Each row of a before or after table is a point. One or more steps were done to the points. Then noise was added and the rows were shuffled. The steps act on how far a point lies along the listed directions, d1 being the first. What was done? A step turns or swaps two directions, mirrors them in a line or flattens them onto one, adds a multiple of one to another, or multiplies one. Angles are multiples of 10 degrees, from the lower direction toward the higher: turns from -170 to 170, lines from 10 to 170 but not 90. Use the fewest steps. Two steps may share a direction if one is a turn and the other turns, adds or multiplies; they go together, in the order done. Otherwise the lowest direction goes first.
In the rows, 128 means zero.

Directions:
(1): [139 101 188]
(2): [176  90 102]
(3): [173 176 141]
Before (8 x 3)
[[165 110 216]
 [106 121  98]
 [100 117 163]
 [ 87 128 124]
 [144  79 202]
 [142  80 170]
 [155  86 170]
 [102 152  79]]
After (8 x 3)
[[162 189  57]
 [171 161  96]
 [122 175 143]
 [169 168 109]
 [121 117 165]
 [110 147 173]
 [172 199  95]
 [ 97  91 170]]
Steps: add 0.5 times d3 to d2; turn d1 and d3 by 130 degrees

Directions:
(1): [ 80 120 143  65 139  77  99  90  84]
(2): [195 115 207 112 149  95 134 118 153]
(3): [119 175 120 125  87 108 176  59 172]
(4): [160 163  85  79 200 145 165 125 118]
(5): [154 132  74 105 117  79  71 151 183]
Before (10 x 9)
[[134 137 108 165  99 144 137 142 149]
 [138 108 136 157 112 147 137 137 133]
 [154 120 123 159 113 144 115 158 165]
 [134 111 165 124 140 111 118 123 125]
 [121 127 132 149 113 139 140 125 127]
 [107 110 132 107 116 105 115 113 107]
 [127 133 143 127 140 113 117 123 129]
 [169 117  91 116 142 147 120 175 139]
 [112 113 117 131 125 134 106 134 111]
 [138 126 121 146 112 143 116 147 139]]
After (10 x 9)
[[163 151   7  88 165 156 126 179 142]
 [139 131 157 126 139 104 115 122 135]
 [ 94 116 136 168  91 147 137 126 115]
 [140 101 196 133 128 100 118 117 131]
 [114 106 137 139 109 124 100 131 121]
 [ 98 119  69 182  65 150  86 168 164]
 [ 82 131  65 188  61 155 115 153 140]
 [106 123  95 164  82 148 100 153 138]
 [139  94 193 113 109  78 106 108 128]
 [ 93 102 123 187  74 162 126 137 121]]
Steps: add 1.5 times d1 to d2; multiply d3 by 0.7; multiply d4 by 3; multiply d5 by 2

Directions:
(1): [ 73 153 110 122 155 187  94 109 140 163 184  92  57 143]
(2): [127  81 107 136  81 175 181 106  93  57 125 116  92 181]
(3): [167 109 122 119  60  92 135 132  90 196 120  90  65  92]
(4): [123  90 135 148 107 120  56  87 157 151  74 193  97 177]
Before (14 x 14)
[[121 133 115 131 121 133 154 132 106 115 121  95 121 126]
 [ 74 145 110 134 147 209 165 124 115  83 183  78 111 160]
 [153 163 133 122 167  81 126 136 129 145 124 136 169  73]
 [139 130 133 103 126 123 169 124 100 103 131 119 142 150]
 [ 58 146 107 123 155 227 138 121 144 101 179  88  56 162]
 [173 114 149 147 116  88 124 127 118 138  76 148 181 104]
 [157  97 120 100  85 117 190 133  97 118  99 120 111 117]
 [187 106 152 119 106  85 175 136 111  70  87 161 161 106]
 [ 95 156 124 117 165 174 145 142 145  98 168  98 141 164]
 [134 112 144 134 118 114 142 130 112 142  85 143  99 126]
 [154 118 123 135 117 139 142 143 127  81 101 138 146 130]
 [106 126 126 137 129 133 105 133 131 159 107 144 108 146]
 [160 113 137 136 145  87  65 130 184 155  76 186 169 109]
 [134 103 140 146 114 139 139 120 121 107 137 148 119 150]]
After (14 x 14)
[[158 160 137 123 163  75 130 143 121 143 120 133 176  67]
 [161 105 122 101  99 123 200 139 102  95 102 126 135 120]
 [154 113 124 137 115 135 139 138 130  76  93 151 152 138]
 [113 122 123 135 118 131 113 138 123 168 113 127  98 138]
 [140 119 144 131 114 111 152 139 104 141  87 133 105 113]
 [ 52 145 110 142 167 229 136 103 139  76 181 102 109 185]
 [136 104 143 148 115 137 136 117 125 107 133 149 117 158]
 [198 103 154 123 104  73 182 139 111  55  74 173 189 110]
 [ 36 146 103 129 169 247 109 105 160 100 184  96  38 184]
 [184 106 137 129 114  62  77 138 162 178  71 167 155  88]
 [ 84 148 125 122 172 184 119 127 156  97 161 115 132 181]
 [133 127 136 111 136 128 164 118 108  92 124 133 155 160]
 [188 111 155 143 102  76 139 137 103 139  69 140 187  92]
 [111 136 116 132 134 143 150 134 112 104 122 102 131 132]]
Steps: multiply d1 by 1.3; add -0.3 times d2 to d3; turn d3 and d4 by -30 degrees

Directions:
(1): [176 117 147 183  71 158  98 101 145 114 125 107 147 144  64 186 187 139
 132 201  78 156 186 105  84  85 124  65 138 181 149 132]
(2): [118  74 197 163 126 165 104 150 119 114 106 159 144 180 209 122 155  66
 169 131 124 149  88  52 203 147 147 122 117 169 135 182]
(3): [137 160 167 136 174 142 128 133 103 207 141 166 142  95 116  67 165 155
 105 180 172 133 187 130 138 190 191 168 151 212 144  97]
(4): [ 79 166 154  84 183 180 136  67 136 109 108 149 122 126  80 173  83 138
  99 147  92  90  60 100 127 183 172  48 160 149  84 135]
(5): [ 72  80 165 153  69  97 123 121  91  96 141 191  84 100  96 100 103 114
 195 150  95 112 169 141 118 193  68 131 127 134  54  81]
Before (11 x 32)
[[137 114 153 146 114 133 133 175 107 158 111 138 119 104 196  62 145 105
  155 100 189 109 144 129 169 148 140 175 112 119 125 139]
 [159 192  48  57 210  83 182 150 158 194 134 103 128  94  82  92 122 177
   43  90 190 112 117 190  70  83 174 170 151 109 166 111]
 [138 147 148 132 146 144 128 151 111 139 138 155 129 102 151  90 132 148
  130 166 162 116 154 120 149 152 140 127 145 131 118 130]
 [151  46 138 215  11 117 118 161 120  94 147 125 108 151 160 131 195  97
  188 138 112 158 191 147 132  81  56 152  92  95 153 126]
 [ 93 105 112 122  91 125 143  78 170  58 114 105 120 163  96 196  89 132
  127 108  59 120  85 123  84  63  56  89  99  64 120 169]
 [157 126  90 147  87  95 110 157 116 163 134 135 116  99 116  92 164 147
  119 135 186 143 190 171 118 116 110 175 114 123 151  73]
 [144 145  86  80 146  95 142 161 153 141 150 119 100 105 131 125  97 126
   95  85 137  86 116 174  96 108  94 141 120  50 138  84]
 [ 93 141 222 163 156 152 117 115 109 148 130 192 144 122  84  85 142 132
  152 171 109 119 160 113 161 207 173 102 137 218 102 108]
 [138 129  93  83 163 121 141 143 136 116 122 100 125 128 185 126 103 133
  107  59 140 118  62 114 182 101 131 164 111  81 135 155]
 [150 170 102  68 180 153 155 111 131 118 106 103 148 140 103 159 117 155
   61  87 134 112  70 124 107  94 159 107 137  71 150 139]
 [129 132 158 116 164 172 113 114 131 130 115 125 163 157 174 151 171 107
  110 141 129 131  66  56 160 161 203 104 114 182 147 174]]
After (11 x 32)
[[116 106 193 127 153 143 114 168 114 157 144 194 108 130 167  89 131  81
  138 137 128 104 114  97 159 193 130 141 129 142 120  99]
 [131 131 123 132 106 140 132 146 131  78 131 134 122 126 146 140 108 131
  148 137 127 115 111 118 134 111  95  90 132  76 104 146]
 [120 130 122 147  94 125 120 104 168  56 123  92 136 152  57 190 109 133
  140 103  56 123 108 130 110  75  96  39 115  91 110 143]
 [120 119 122 138  66 114 142 141 117  98 110 111  90  94 118 110 113 119
  163  99 140  91 152 166 118 127  86 130 110  72  87 123]
 [ 99 141 167  76 201 166 155 133  92 136 107 178 133 134 150  91 113 127
   96  92 154  99  71  99 160 182 182 149 141 111 121 132]
 [152  76 116 173  64 114  95 172 123 116 106 133 124 150 179 120 175  86
  152 113 153 156 135 117 163  89  97 142  93 118 154 125]
 [125 161 180 136 183 147 145  97 129 202 137 164 157 121 109  85 167 171
   84 197 145 134 186 120 120 153 177 170 139 211 166 131]
 [ 77  68 166 106 174 110 152 174 125 119  99 189 112 178 221  84 105  44
  161  69 157 119  14  65 200 158 150 151 120 126  98 183]
 [ 95 136 129  77 171 113 151 120  97 138 139 165 101  75 135  80  96 156
  125 109 138  97 115 139 174 198 136 173 132 135  86  92]
 [105 168  65  60 154 105 142  94 134 113 138  87 127  99 107 155 100 163
   87  96 135  88  77 151  88 137 146 117 120  73 120 116]
 [218 112 106 214  53 113 130 162 127 170 163  93 141 121 127 108 233 154
  119 158 161 174 254 187  92  52 105 189 107 115 207 100]]
Steps: add -0.5 times d1 to d4; turn d1 and d5 by -60 degrees; turn d2 and d3 by -170 degrees

Directions:
(1): [111 101 125  40 126 137 123 120 176  20 112  87 109 128  63  85  93 121
  98 146  21 153 165 137  67 131  98 107  62 126 100 117 137 138  87  88
 165 112 196  87 128 159 156 160 170 139 143 134 121 156 188 154  77 132
  59  95 140 117 121  78 148  82 169 165]
(2): [ 81 161 185  89 165 140 136 119 115 149 111 102 218 160 110 133 147 113
 167  95  40 212 171 106  73 149 107  74 129 168 119 129 169 160 216 165
  83 131 120 126  70 135  74 118 123 170 152 198 127 162  33 109 155  87
 118 165 107 101 151 157 123 107 103 108]
(3): [138 206 168  97 100 122 163 133 128 164 140 149  70 120 122 129 132  90
 151 139 159  72 159 150 147 117  96 172 113  78 114  61 116  90  85 149
 107  89 182 136  90 122 138 198 145 153 188  96 110 190  65 136 122  71
  30 219  60 167 103 123  79 160 103 142]
(4): [136 119 157 205 128  90  60 128 144  57 169  94 129  99 102 129 143 112
 140  57  82 157 107 158 137 140 127 128 160 137 114  84 175 180  77 142
 100 163 156 113 203 124  74 104 108 163 181  16 138 106 153 158  80 108
 134 179 112 172 145 206 111 111 107  52]
(5): [165 125 134 177 123 130 209 125  85  74  92 100 113 119 135 136 131 121
 156  59 138 118 188 113 101 173 102 186 182 121 152  56 179 127 157 102
 162 148 226 153 119  91 153 140 189 125 105 150 159  99 147  89 199 123
 175 148 157 134  76 183 199  94 118 202]
Before (10 x 64)
[[159 121  82  94 110 150 219 118 110 115  87 145  64 135 154 123 114 118
  139 146 178  74 173 103 110 140 117 197 110 105 143 111  95  75 124  76
  187 106 195 133  90  99 206 169 189 105  83 181 146 123 163 109 164 155
  128  92 155 118  78 109 190 124 170 245]
 [136  89 149 147 136 125 102 107 121  62 129  98 194 140 112 115 135 138
  140  70  58 215 154 118  76 144 115 105 165 170 138 151 178 178 176 113
  132 161 139 116 132 135  95  99 137 128 116 140 177 103 143  98 171 143
  184  96 157 108 118 161 176  86 139 123]
 [115  78 108 151 116 117  73 110 128 132 137 101 141 127 147 140 127 160
   92 144 155 141  96 124 144 100 159 122 118 148 122 179 100 157 121 110
  132 137  89 120 171 133 143  85 102  94  98 103 129  89 177 140  94 170
  193  62 151  96 154 107 153 122 167  90]
 [164 132  97  93 112 135 195 120 116 124 106 130  64 119 141 118 107 120
  106 171 158  83 162 120 123 126 122 143 104  82 163 112  93  99 105 101
  187  84 166 152 103 118 193 172 176 108 112 138 121 152 150 130 158 147
  129  95 141 117 106  72 149 123 151 231]
 [ 92 131 151  10 123 129  67 137 186  64 140 105 120 121  53  90 117 110
  106 156  15 163 146 140  76 102  91 101  53 115  93 113 133 133  70 119
  112 114 160  86 130 181 122 165 128 147 183 117 117 184 129 175  58 129
   17 104  97 144 133  57 120 103 157 119]
 [112 154 150  66  96 138 149 119 135 124 128 133  80 109 103 118 114 106
  109 157 134 110 148 138 124 114 110 138  93 109  99 101 105 106  93 109
  111  99 152 125 103 155 144 176 137 113 155 113 103 174 124 127  86 113
   54 153  86 146 109  89 116 137 136 122]
 [142 153 151  95 126 130 144 124 140 103 113 111  83 152  94 116 117 122
  118 153  84 100 176 110  93 121 114 146 121  86 134  75 138 107 104 109
  144 108 173 136  96 123 156 162 184 110 141 125 122 163 144 140 114 106
   87 136 103 136 101 125 131 118 136 155]
 [ 89 108 108 108 164 155  90 123 143 159 112 124 218 141 129 121 124 154
  130 137  84 187 111 116 100 131 163  83 139 176 125 197 129 162 170 145
  123 153  75 129 118 144  94  77 100 133 116 164 119 108  97 120 127 138
  163  81 158  95 159 119 134 117 126 118]
 [121 129  85 111 124 134 152 136 134 131 115 139  91 137 128 120 125 111
  121 139 159 123 127 116 118 121 128 141  96 122 124 161 112 106 142 121
  150 131 107 128 116 141 145 127 128 107  97 155 129 143 129 117 126 143
  133  90 146 126 126  94 136 114 158 138]
 [147  93  95 142 108 133 129 124 131  53 114 102 105 130 103 133 104 129
  137  85 112 150 151 129  94 140  96 135 143 147 135 100 156 150 144 120
  170 151 189 122 143 108 143 133 155 135 120 136 137 103 168 138 128 148
  157  97 168 137  93 164 184  80 143 142]]
After (10 x 64)
[[109 127  99 117 131 122 106 136 155 110 134 129 102 134 115 114 131 108
  122 128 124 150 106 127 115 113 132 117  92 135 111 169 121 130 125 133
  128 137  91 116 145 155 115 113 111 122 125 119 127 149 131 138  87 136
  122 101 134 132 144 102 114 107 161  90]
 [160  62  88 179 124 139 117 116  98 134 125 150 172 139 170 128 131 173
  116 122 179 159 106 101 128 123 155 123 181 160 169 207 127 137 183  97
  162 161  70 141 137 123 140  75 118  73  46 166 181  66 174  79 202 197
  253  29 191  94 116 123 187 120 148 146]
 [128 146 117  43 118 130 122 120 164 143 144 133  83 124 116 107 104 112
   93 210 109 112 128 139 126 101 131  90  54  94 130 150  69 120  76 128
  148  70 110 127 114 152 157 169 129 134 155 104  95 186 124 167  82 135
   70 105 104 123 152  44  88 136 153 153]
 [121  76  84 198 156 139  69 130 132 137 127 123 199 119 151 135 133 165
  131 102 123 172  72 125 133 136 185 109 189 182 146 191 140 176 153 137
  133 184  66 142 176 122  84  43  87 122 103 106 134  51 151 119 130 163
  229  75 181 113 159 165 149 121 123  95]
 [ 97 130  91   9 120 152 119 117 168 165 128 166 101 151 125 104 109 116
  108 224 121 109 119 119 118  89 140 107  31 122 102 186  47  89  94 113
  139  73  94  92  90 148 165 165 123 125 125 167 105 176 126 159  71 148
   47  74 114 110 143  45 105 155 176 154]
 [152 170 138 109 110 128 134 129 145 156 132 153  53 152 114 123 120 126
  106 190 153  51 144 122 139  99 126 164 118  67 137  84 104  78  76 114
  138  94 137 147  99 120 166 173 164  98 140  99 113 165 138 145 109 110
   78 134  86 151 106 110  96 155 135 143]
 [181 125 112 177  80  89  91 153 137  93 164 141  23  69 124 127 131 119
  114 115 201  42  96 156 179 105 115 215 147  65 143  53 121 104   8 103
  135 144 183 137 199 123 154 157 129 106 157  10 148 109 185 161  99 153
  104 132 115 208  86 121 134 148 129 128]
 [ 98  58 130 144 133 118  77  98 129  59 121  55 186 135 112 129 128 159
  102  97  66 206 133 116  89 127 142  95 124 178 117 168 148 200 155 103
  138 159 129 109 174 140 123  69 124 112  97 125 144  81 193 132  99 166
  213  55 177  78 153 139 190  73 172  96]
 [139  87  59 111 106 152 135 124 126 126 101 140 102 145 130 134  97 145
  118 154 165 127 128 117 109 119 121 128 119 146 144 153 105 119 158 118
  180 132 120 126 120 117 170 132 142 100  77 185 127 108 168 130 138 174
  166  43 181 109 101 104 177 105 162 162]
 [132 169 155 103  76 120 148 125 134 128 145 141  52  88 112 123 120  91
  117 140 166  78 138 157 151 111 107 170 112  89  99  67 107  98  57 119
   98 100 170 134 121 142 141 186 137 120 175  63 104 175 118 135  77 102
   45 185  67 179 102 115  97 153 122 111]]
Steps: mirror d1 and d2 in the line at 140 degrees; multiply d3 by 1.6; turn d4 and d5 by 90 degrees
